Each point is reached from the start by the listed moves, each made once or not at all, plus a little noise. Is the number of moves made odd or even? Then give how often each move was made.
In the rows, 128 means zero.

Moves:
(1): [164  95 130  92]
(2): [108 116 103 197]
Start: [120 158 168 125]
Points:
[122 159 167 123] -> even (0, 0)
[ 98 146 141 195] -> odd (0, 1)
[158 122 169  88] -> odd (1, 0)

Moves:
(1): [113 132 141 106 166 126 149 127 125 117 144 165 120 126]
(2): [114 134 127 119 122 120 121 110 120 144 122 119 115 122]
(3): [124 127 117 160  94 155 103 104 134 123 147  87 134 116]
(4): [136 151 141 137 113 129 108 118 133 135 129 115 155 117]
(5): [123 116 125 122 163 135 130 131 153 134 117 147 140 138]
(6): [106 127 122 150  87 117 105 117 189 129 129 103 187 147]
(7): [119 120 136 128 143 137 155 128 132 146 119 142 138 131]
(8): [162 137 110 111  95 133 135 116 107 111 120 123 113  89]
(9): [124 140 132 128 105 128 122 133 138 132 124 120 112 103]
(10): [143 107 148 108 112 126 124 125  94 107 114 126 110  86]
(11): [131 130 125 122 128 129 132 131 145 128 137 104 134 136]
Start: [163 165 179 124 134 140 129 146 113 132 131 137 114 118]
Points:
[171 194 159 161  25 168  65  97 198 130 128  64 187  58] -> even (0, 0, 1, 1, 1, 1, 0, 1, 1, 0, 0)
[175 174 145 157  25 159  90 103 177 110 153  39 173  95] -> even (0, 0, 1, 0, 0, 1, 0, 1, 0, 0, 1)
[134 192 183 144  71 124  80 107 170 158 128  91 188 122] -> odd (0, 1, 0, 1, 0, 1, 0, 0, 0, 0, 0)
[141 178 187 135 113 166 118 127 128 118 162 126  97  81] -> odd (1, 0, 1, 0, 0, 0, 0, 0, 1, 0, 0)
[122 166 200  77 194 148 168 138 158 163 124 168 106 109] -> even (1, 1, 0, 0, 1, 0, 1, 0, 1, 0, 1)
[174 129 194  99 152 146 126 149 105 115 104 156 107  84] -> even (0, 0, 0, 0, 1, 0, 0, 0, 0, 1, 0)
[211 178 181 116  49 179  88 110 123 106 123  62 117   7] -> odd (0, 0, 1, 1, 1, 0, 0, 1, 1, 1, 1)
